Each row of a before or after table is a point. One or more steps were done to the points. Then noise was added and the rows were shuffled. The steps act on how far a point lies along the listed directions, d1 being the first. What was done? A step turns or swaps two directions, mirrors them in a line or flattens them onto one, adds a multiple of one to another, or multiplies one. Angles are multiples of 10 degrees, from the lower direction toward the higher: turns from -170 to 170, lines from 10 to 170 but not 90. Use the fewest steps. Two steps may share a direction if one is a turn and the other turns, adds or multiplies; they go together, in the order done. Otherwise the lowest direction goes first.

Directions:
(1): [-41  -6 -33]
(2): [-6 53 -3]
(3): [ 33   1 -41]
Before (13 x 3):
[[-16 -18 -17]
 [-31  13  33]
 [-35  13  11]
 [ 10 -20  -5]
 [ -2 -34   3]
 [ -4 -41 -22]
 [ -3  23  19]
 [-37 -41 -13]
 [  8 -31  -4]
 [-60  21   8]
 [-15 -53 -20]
 [ -9 -38   5]
 [-25 -33   0]]
After (13 x 3):
[[  5   0 -24]
 [ 17   1 -23]
 [ 28   3  -6]
 [ -8   0  -5]
 [  3   2   2]
 [ 34   3   5]
 [  3   1  20]
 [ 59   5  -3]
 [ 16   0 -28]
 [ 37   4  27]
 [ 12   0   2]
 [ -9  -2   0]
 [ 38   3 -25]]
Steps: swap d1 and d3; multiply d2 by 0

Directions:
(1): [  0  27 -55  -5]
(2): [ 50 -22  -8 -26]
Before:
[[ 22 -11   3  -5]
 [-17   5   1  11]
 [ -1  -8   2  -5]
 [-25   0  19  11]
 [  6  -8  -3  -2]
 [ 17 -14  16 -11]
 [ 10   5  -9  -5]
 [ 17 -20   5  -2]]
After:
[[ 22   0 -11 -12]
 [-42  16   5  24]
 [  3 -11   1  -7]
 [ 18 -13  -4  -7]
 [ 43 -26  11 -24]
 [ 51 -24  -2 -21]
 [ 42 -31   1 -16]
 [-59  15  25  28]]
Steps: multiply d2 by 2.5

Directions:
(1): [ 15 -51 -40  -2 -19 -29]
(2): [ 16  21 -21  47  38 -29]
Before:
[[ 10   2 -12  14  16  -6]
 [ 15  31 -41  55  36 -31]
 [  4 -27 -18   6 -18 -29]
 [ 12  15 -10  26  22  -3]
 [ -5   9  -2  20  12   3]
 [-24  42  52   3  28  26]
 [ -7 -60 -23 -39 -50  -7]
 [-12  -7  11 -13 -15  34]]
After:
[[  6  -2  -7   4   9   1]
 [  7   7  -4  12  10   5]
 [  4 -27 -18   4 -20 -28]
 [  2 -50 -32 -17 -32 -21]
 [  5  16 -26  22   9 -10]
 [ -8  -1   4   0  -3  25]
 [ -8   6   2  13   6   7]
 [-24  41  52   4  29  26]]
Steps: multiply d2 by 0.4

Directions:
(1): [ 11 -24  36 -24  11  42 -50  24]
(2): [ 56   4 -24 -45 -33  12   7 -23]
(3): [  5  47 -33  13  11  46   9  41]
(4): [  8  50  55  -4 -35 -19   4  18]
Before:
[[ 13   7 -37  -9 -32 -18  31 -38]
 [ 24  60 -10  -7 -16  -2  27  16]
 [ 28 -33  47 -32 -14 -17  -7 -30]
 [ -4  -8  31   2  -9 -27   0 -14]
 [-11  16  -5  21   6 -21  14   3]
 [ -9 -34 -29  -6  24   6   1 -23]
 [  8   7 -53 -12 -27  -7  38 -11]
 [ -7 -19 -15   3  15  23 -29  13]
 [ 12  -7 -32   2  -3  30  -9  16]
 [-14  -9 -31  21  13 -23  15 -18]
 [ 18   1   0  -5 -17 -14   6 -11]
 [ -3   2  -7  -8  -3   1  -9   0]
 [ 22  -4   0  -2   0  -7 -11   0]
 [  9  10 -17   6   2  26   7   3]]
After (14 x 8):
[[ 25 -36 -37 -17  31  46  -1  -6]
 [-11  15  -8  21   7 -21  14   3]
 [-16  -9  -9  17   2 -39  13 -23]
 [ -5 -18  30  -5 -10 -11 -31   2]
 [ 12  12  24  -2 -20  -3   4  -8]
 [ 10   8 -22 -18 -42 -32  37 -20]
 [ 13  -3  28 -11 -32 -12 -12   2]
 [ -4  -8 -30  13  23  20   5   2]
 [ 12   5 -43  -9 -30 -15  31 -37]
 [  1   2  -4 -10  -6  -3  -9  -2]
 [ -8 -33  12 -13   1 -24  -1 -34]
 [ 26  60  -8  -8 -17  -3  28  15]
 [ 22  -2  -6  -1   5  -3 -11   1]
 [ 17   1 -23  -1  -3   5   7  -4]]
Steps: swap d3 and d4

Directions:
(1): [ -3  48  -6 -43  -8  32 -11 -20  16]
(2): [-33  -7   7  -1  -4  -9 -60  26  22]
(3): [-34 -10  19  -5  56  17  -2 -23 -19]
(4): [  7  29  18  -1 -10 -40 -24 -20 -46]
Before (13 x 9):
[[  0  -4  -8  21 -10 -14  -7   9  -2]
 [  5 -17  -8   9   2  11  11   6  18]
 [  5 -16   0  19  -2 -18  -1   9 -13]
 [  8  -9 -17   1   1  13   9   8  19]
 [ -4 -10  -6  -3  14  13  11   7   8]
 [ 12  60 -11 -44 -10  27 -16 -15   9]
 [-29 -25   8   8  -5 -17 -56  31  15]
 [-15 -20  11   9  31   8  -9   2 -10]
 [ -5 -22 -10  12  -7 -12   7  20  24]
 [ -3  -9  -2  13 -11 -12  -6  11  10]
 [ -9  -4  -6  -5  19  15   3   7   0]
 [-13  -9  10   9  10  16 -22   3  22]
 [-14  33  -6 -50 -15  38 -15 -18  29]]
After:
[[ -4  -8  -7  -5  11  13   9  10  11]
 [ -1 -16   8  17   6  11  -6   4  19]
 [  0  -4 -10  -3  10  12   5  12   5]
 [-17 -22  -3   9   7  -8   2  13  19]
 [  0 -16   0   9   6   4  -8  16   3]
 [ -3  -9   2  10  -1 -14 -14   9  -9]
 [ -9  -9   2  14   1  -8  -7   7   3]
 [ 25  42  -8 -28   1  19  18 -21 -11]
 [-14 -39   8  24   2 -23 -27  27  -1]
 [ -7  -5  -4  18  -1 -11 -12   4  -4]
 [  5  13  -6 -29  -8  29  26 -23   6]
 [  0  -9 -13   0  12  15   5   3  15]
 [ -2 -15  -5   5   9  15   4   3  17]]
Steps: flatten d1 and d2 onto the line at 140 degrees; flatten d3 and d4 onto the line at 100 degrees

Directions:
(1): [ 44   3 -27 -20  15  45  29  30 -13  13  -7  25]
(2): [ 29  60  28   9 -22  14  14 -40   5   1  15   5]
(3): [ 20  16  25 -28  16 -34 -35   4 -40 -10 -24  33]
(4): [ 17  -4 -20  45 -38   7 -22  -2 -40  18 -34 -20]
(5): [ 12  -2   4  13  37 -19  49 -19  -6 -25 -43 -28]
Before:
[[ 27  15   5  13 -16  27  19 -11 -19  11  -6   3]
 [ 10   2 -11  20   0  17  25  -2   6   6 -20  -4]
 [-36 -16  18  -9  23 -33 -15  -3  16 -21  11  -4]
 [ -9 -14   5  -6  32 -22  19  -4   5 -11  -6  -9]
 [  0   0  10  12  18 -12  16 -13  -4 -19 -28 -16]
 [ -6  -2  -2  15   1   9   5 -15  24   4  23  -3]
 [  9 -14  -6   4  24  -4  18   2 -15 -12 -19 -10]
 [-24 -14  -1   3  15 -25 -34   5   4  -4  10   6]
 [-15  -3  21 -18  14  -7  -7  -5  12  -9  19   6]
 [ 12  17 -16   0   9  21  41  -3  19   5   0   1]]
After:
[[ 15  10  -9 -14  35  -1  45   0   7 -10 -21   5]
 [ -4 -26  -6  15  45 -30  45 -10  -4 -20 -39 -35]
 [-45 -37  -8  22   9 -16  -5   0  20 -12   5 -33]
 [  6   0  11  25  45 -22  62 -29  -2 -38 -58 -42]
 [ 29  25  24 -12   6  13  23 -13 -15  -2  -2  19]
 [-27 -20 -15  23 -13  -5 -40   7   7  12  21  -3]
 [ 25  -7  -2  16  42 -18  43 -13 -28 -27 -53 -25]
 [ 21  11   1  13  20   2  40 -12   1  -8 -36  -4]
 [-14 -11  -8  12   1  13   3  -8  30   6  30  -3]
 [-27 -24   5 -12   6  -1 -15   9  12  -1  19  -2]]
Steps: add 1 times d1 to d3; turn d2 and d4 by -50 degrees; multiply d5 by 2.5

Directions:
(1): [ 30 -11 -29   7  26  -2  49 -30 -44 -15 -11   3 -58  40]
(2): [ 36   5  21  -5 -46 -37  16  33 -10  57   1 -34   5  44]
(3): [ 46  -9  -2 -57  41  31   6  38 -37  15  21  16  28 -22]
Before (10 x 14):
[[  4  -8  -2 -35  41  33  -4  26 -35 -15   6  12  26 -37]
 [  2 -12 -19 -38  37  38  -9  12 -17 -19   2  36  32 -38]
 [ -4 -10  -2  14  -6  -9   7 -12 -12  -2  -9  -1 -16  11]
 [  7  -8  17 -43  21  29 -30  26  14   0  17  23  59 -52]
 [  6   2  13  -4 -13 -22   3  -1   2  28 -17 -15  -2  23]
 [-21  13   4  17 -19  -9 -11 -13  30  -2  -2  -8   9  -8]
 [ 28   3  25 -23   5  13  16  25 -21  26  22   4  10   3]
 [ 12  -7   3 -33  14  -3  17   5  -9  -7  12   8 -13   2]
 [ 24   3  28 -47  -5   8 -31  48  17  44  29   1  60 -21]
 [ 29  -5  12 -38  -4  -3   4  36 -22  34  13  -6  31   4]]
After, 10 rows:
[[  3  10  10   6 -28 -13  -3   6  20  20  -1 -17  13   5]
 [  0   0  13 -20  31  37   0   5 -11  -7  21  24  10 -27]
 [  1 -10   0 -37  35  27 -15  18  -8  -8  12  21  36 -34]
 [-44  -5 -29  15  18  20 -10 -35  13 -49 -20  31  -4 -25]
 [ 18  -2   9 -32   7  -4  -2  13  -8  30  -2  -2  21   1]
 [ -4  -6  -1 -22  17   2  13 -14   0 -24   8  14 -19  -3]
 [  8 -11   1   4  -8 -11   7  -2 -19   7  -7  -4 -13  12]
 [-35  -5   9   0  15  20 -39 -17  35 -33  -1  26  28 -53]
 [-43  -3 -14  12  30  26 -13 -19  -5 -49 -12  12  -4 -32]
 [-10   3  14 -42  29  34 -50  20  33  -4  27  29  61 -57]]
Steps: add -0.3 times d2 to d1; turn d2 and d3 by 70 degrees

Directions:
(1): [ 12 -20  22  13  11   7 -34 -53 -19 -49  22  -1  -3 -20  20  12  -7  -1]
(2): [-41  23 -26 -28  40  -8  11   5   7 -36  -1  19  -6  15  45  -4   2  11]
(3): [-16  -5  37   6 -18  24  10   7  44 -10  17  60  -5   9  -7  15 -20 -15]
(4): [ -6 -19 -46  25 -27 -15  -7 -21  -6  -5 -12  16   3  37   8 -23 -12 -49]
Before (12 x 18):
[[  6 -14  -2   6  -6  -9 -20 -24 -14   0  -6 -11 -11   5  10   3  -1  -8]
 [ 11 -13   5   4  -7   2  -2   5  -8  17  -1 -11  -6  -2  -3   9   5  -4]
 [ 17 -17 -13  24 -20  -9 -23 -24 -13  17 -18 -28   9  -3   8 -18  -1 -31]
 [-14  30 -10 -30  17  -3  22  37   7  19 -11  -7   8  -2   2   0  17  27]
 [-20  22 -52 -21   1 -20  13  26  -3  21 -31  -6  12  26  10 -20  11  -4]
 [ -1   5   4  13 -28   7  15  31  11  23 -16   8  -2  15 -15  -3 -14  -6]
 [  8  26 -32 -11   7  -9  12  35  -5  31 -16 -23  10  -8  -6  -7   3  25]
 [  7 -15  26   7 -36  13   9   8  13  17  -2   1   2   1 -26   0   5 -11]
 [  4  19 -18 -15   4 -13  11  45  -7  54 -26 -35  14  -8 -20 -11  14  24]
 [ 27  -2   0   4   8   1   1  15 -10  42 -19 -49   4 -23 -24  -3  16  19]
 [  7 -25  -8   9 -21  -7 -17 -13 -10 -19   3  15  10   9   3  -9  -9 -27]
 [  9   9  38   8 -27  21  13  36  15  34   6   9  19  -6 -37   5   5  19]]
After, 12 rows:
[[-25  -2   5   0 -19  10  -5 -12  30 -27   5  60   4  21  16   4 -17 -27]
 [-13   9 -16 -29  19 -13   2  19 -10 -18  -4  -6   7   0  19  -7   6  16]
 [ 22  -6  52  14  -6  19 -22 -16 -14 -15  24  -8  18 -30 -12  15   7  27]
 [-25  30  10 -27  26   5  14  28  27  11 -12   1   0  -6  26  -3   8  13]
 [  2  -3  34 -15   8  14  -2  -9  -7 -19   8 -19   0 -23   4  11  17  22]
 [ -1 -11  50  12 -22  28  -6   6  39   5  15  51   6 -10 -17  19 -21  -7]
 [ 10 -20  18  22 -36  13 -10 -18  13  -3  11  32   7   3 -14   7 -12 -29]
 [  8  -3  45   4  -5  29  13  23  37  25   2  20  -3 -15 -24  18  -6   9]
 [  5  -3  19  20 -27  21   0   7  34  -3  17  45   5  -3  -9  14 -26  -6]
 [  2  -4  15  -5   4   6   2  14   4  10   5  -1  -9  -9   4  14   4   5]
 [-12  13  -4 -16   6  -8   7  13   4  17 -12  -9 -12  10  11   5   5  11]
 [  0   2  31   7   7  13 -12 -12  -6 -36   9   6  -9 -10  18  14 -14  13]]
Steps: turn d1 and d3 by -130 degrees; swap d2 and d4

Directions:
(1): [-15 -26  21  14 -21  15 -16  11   8 -27 -40  41   6 -29  22 -25  23 -17
   2  17]
(2): [-18  24 -28   6 -14   1  37   5   0 -13   0  49 -25  43 -12 -19 -17   2
  13  19]
(3): [-58  10  -5   5  31  39 -36  10   1 -14   2  -6  -2   8 -20  16  -3 -14
  25 -21]
(4): [ -7   2  -6  -5  15  16   8  36  17   4 -20 -17  43  18  41 -24 -35  32
  -6   0]
(5): [ 17  32   2 -11  30   8 -27 -60 -10   6 -36  21  -2  -1  10  -9 -26   2
 -11   2]
Before, 9 rows:
[[ 46 -21   0  -1 -11 -30  17  13  17  27  12 -44  27  12  19 -12 -14  25
  -18  -1]
 [  3 -29  31   3   0  10 -19  19  22  -9 -25 -20  44 -33  41 -22  23   6
  -24   2]
 [-20  13  -2  11  -9  21  -3 -24 -11  -7   0  45 -22 -12 -12 -11  15 -34
    3  -1]
 [ 45  17  13 -16  10 -21  -3 -49 -22  10  -7   8  -5 -16   3   4   1   0
   -1   9]
 [ 13  -1  -2 -10 -11 -20  18  15   1   1  -7  -1  12   9   8 -14   2  17
   -7   7]
 [ 59 -30  15  10 -38 -22   5 -35  -3  -8 -25  27   2 -32  26 -22  39  -9
  -35  28]
 [  4  22  10 -10  19  19 -27 -45 -14 -16 -50  43   4  -6  16 -27 -23 -13
   -4  10]
 [ 40 -13  30  -9   1 -35  -7 -42  -2  22  11 -18  -7 -29   3  13  -9  -1
  -25   8]
 [-17 -23  17  11  -7   3 -32   5  10 -37 -48  12  15 -29  33 -30  -4   7
   -4   6]]
After, 9 rows:
[[ 24 -21  33 -12   9  -5 -42 -27 -17   4   4 -33   9 -47  -7  22  26 -25
   -8 -18]
 [ 24  -7  13 -13  12 -13   0  11  -7  14  16 -42  23 -16   9  14   5  10
    6  -9]
 [ -6 -26  11  13 -25 -25 -21 -17 -10 -30   8   5 -37 -33 -27  13  36 -21
    6  -3]
 [ 34 -14  -7   7 -18 -21  10 -25 -13   6  36 -18 -19  -4 -22  23  36 -12
  -14  -1]
 [  2   1   2  -6  -6 -10   1   1  -2  -8 -19  18   3   0   2 -14   9   5
   -2   7]
 [  0 -27  15  -1  -6 -22  18  28  14  15  34 -39   9  -4   5  11 -15  12
   -8   4]
 [ 11  24  -5  -6  15   6  -6 -41 -17  26  25 -13  -9 -10 -15  13  -2 -15
  -11 -21]
 [-14 -27  13  16 -37  -9  15  18   9 -24  21  19 -20 -16 -22  -2  59 -27
    1  12]
 [  1 -30   0  17 -28  -4  14  32  23  -9 -15  14  15  14  17 -35   0   4
    2  15]]
Steps: turn d1 and d4 by -90 degrees; turn d2 and d5 by 90 degrees; multiply d3 by 0.4

Directions:
(1): [ 28  23  -9  -9  43 -10  13   4  21  -5   6 -31 -22  25  54 -18 -34   3
 -21 -20  -2  33  39 -25]
(2): [-17  35 -60  25  35  19  -5 -23   3 -49 -15   0   7  12  -6  -5  41 -26
  19  -1 -15 -23  20   5]
Before:
[[-13  14 -28   5   4   6   5  -1   0 -11  -6  17  -9   1 -24 -11  21  -6
   15  20  -9 -15  -4  13]
 [  7 -12  24 -15 -18  -4  -2  13  -2  15   9   3 -12  -5  -9   9   1  11
    4   1   4   6   1  -5]
 [ 26 -24  52 -33 -13 -21  11  31   0  47  18  -3  -6   1  24  -7 -51  26
  -23  -4  15  33  -9 -22]
 [ 34 -30  59 -31 -13 -27   7  29  -9  47  13 -14 -18   8  26 -12 -56  33
  -20 -17   0  35 -16 -22]
 [-12   0 -25  13   6  11  -4 -15  -1 -21 -19   8  11   9 -14  -6  24 -15
    5   0 -14 -17  14   7]
 [ 29  -5  15 -17  14 -21  20  24  13   7  11 -12 -10   6  29   3 -20  21
  -21  -4  21  30   9 -18]
 [ 11 -21  56 -22 -29 -23  17  24   3  48  10 -10  -8   3  18   4 -39  23
  -27  -6   4  23 -11  -2]
 [ 11 -20   9  -6 -15 -16  -2   3   1  19   2  14   2 -11  -6   3   6   8
   -4  -3   5   7 -12   0]
 [ 23  27 -15  -6  27  -7  -2   4  14  -1   0 -32 -11  14  41 -15 -24  -2
  -19  -7  -9  33  22  -4]
 [ -2 -18  40  -9 -22 -10  -5  11  -2  23   5   9   5 -18 -24  10  -8  13
   -7   2  10 -11 -27   9]
 [ -3 -16  44 -12 -23 -24 -18  11  -8  19  10  17   4   9  -6   5 -14  12
    3   3  -1   8 -19   0]
 [ -4   5 -11  -1  13   9   6   4   1  -7  -1   0   8   3 -12 -10  19  -3
    5  -6   1   0   0  -6]
 [-22  21 -37  20   5  21  -2 -31   1 -27 -16  26   8  -4 -29   2  37 -32
   16  10 -18 -29  -1   7]]
After, 13 rows:
[[ 16 -15  35 -16 -27 -13  -7  18  -3  39   7 -11  -3 -13   8   1 -33  18
  -20   6   2  27 -20   6]
 [ 12   2 -12   1  23   0   4  -5  10 -10 -10 -12  -4  22  24 -17  -9  -3
  -15 -14 -13  10  32  -9]
 [  6  24 -25  -4  23  -2  13   3  10  -8  -3  -2 -22  14   7 -25  -5  -2
   -4   9  -9   9  19  -1]
 [  6 -31  29 -12 -28 -12   7  23  -9  19   7  18   9 -18 -19  18   7  22
   -4  15  22   3 -28   3]
 [-32 -19  24   5 -52   0   0   4 -16  20  -6  22  22 -17 -44  21  26  -1
    9  15  -6 -28 -38  28]
 [ -7  -4   1  -3 -12   7  -5   4  -7  -4   1   9  -3  -6 -23  11  26  -2
   16   8  -4 -12   2   4]
 [  4   4  -3  -6  16   5   9   9   5   1   1  -6   3   8   1 -13   6   2
   -2  -9   4  11   5 -11]
 [-21 -31  25  -7 -47   3  -7  11 -27  26   0  38  27 -22 -52  12  18   2
   16  24   9 -24 -47  14]
 [  2  -8 -16   6  -2  -7  -5  -9  -2  -2  -6  16  10 -11 -15   2  27  -3
    4   0   0  -7 -10   4]
 [-18  10  -8  12   2   5 -10  -9  -2 -17 -10  14  13 -12 -36   7  31 -12
    9   2  -2 -35 -14  16]
 [-25   1   7   7 -13  -9 -25  -6 -11 -12   1  24  15  11 -28   9  23  -7
   23   7  -8 -16 -18  11]
 [-18 -40  39  -2 -54  -1 -16   9 -37  23  -4  33  18 -20 -54  10  16  12
   23  12  -7 -28 -59  19]
 [ 16  35 -31   3  43   6  15 -20  23 -17  -6  -7 -19  20  33 -17 -15 -20
  -15 -12 -15  15  34 -24]]
Steps: turn d1 and d2 by -90 degrees
